Every row gives one point. To make a cloud, some directions were put in groups of two or more. Within a group, all points are equally far from the middle, so they leave a hole (a ring in 2 directions, a hollow ball in 3). The other directions are filled evenly. Then the cloud was stretched, turned, moved and blurred a little. Count the holes, and give their numbers of directions, smallest first.
(in the rows, 100 means zero)

Cloud (21 x 3):
121  148  117
68  63  78
53  141  99
113  147  120
154  53  109
108  133  137
160  55  105
55  114  69
152  86  63
98  48  135
133  110  58
153  55  99
62  115  68
133  54  95
60  52  152
98  150  99
58  142  109
76  46  99
119  73  69
104  49  95
79  134  75
Holes: 1 (2)

Cloud (27 x 4):
145  70  77  65
55  65  110  144
65  113  85  55
131  80  45  40
95  83  102  151
63  137  84  71
34  104  131  112
48  125  65  93
57  108  53  86
69  89  91  71
71  139  147  166
65  133  129  169
55  117  106  129
96  122  103  96
95  89  111  153
39  96  83  124
148  69  80  59
53  109  77  151
80  116  41  38
171  92  41  78
76  125  103  119
83  142  133  137
37  119  80  87
74  130  127  118
158  77  82  82
84  39  68  62
66  113  107  129
Holes: 0

Cloud (54 x 6):
114  151  78  83  90  25
101  46  55  109  176  88
36  41  59  127  140  80
91  20  69  86  116  43
90  116  92  101  174  79
86  120  129  93  101  119
74  103  54  91  95  66
135  144  56  147  153  73
95  20  40  123  147  71
92  115  94  71  95  26
73  49  91  53  79  66
164  129  53  83  123  70
104  55  53  140  158  75
56  47  106  46  125  63
140  115  99  140  137  110
136  118  47  125  111  130
106  115  129  87  91  22
97  148  92  130  155  83
86  125  154  88  82  78
63  105  84  68  113  101
89  88  108  41  112  80
135  64  98  73  104  98
106  73  44  104  167  109
149  129  25  112  121  94
99  34  73  66  89  67
116  178  112  115  105  120
119  133  70  127  174  81
75  151  90  81  111  49
139  68  101  86  79  88
105  161  90  85  91  23
94  82  36  119  114  61
100  77  46  94  93  58
89  135  121  122  110  109
91  137  60  98  105  120
98  42  98  80  129  36
117  60  64  87  121  46
51  59  54  119  159  92
117  151  111  46  72  73
59  102  80  73  100  57
38  51  52  108  134  90
98  155  100  50  131  69
137  155  93  53  144  70
124  159  101  47  129  87
121  153  84  106  52  95
76  60  119  119  63  59
34  56  117  114  103  60
77  63  113  119  75  45
102  183  93  60  137  74
68  55  58  93  74  93
131  115  64  146  119  55
66  97  130  105  71  93
111  87  145  101  131  93
149  119  67  131  145  55
104  71  64  131  117  142
Holes: 2 (2, 3)
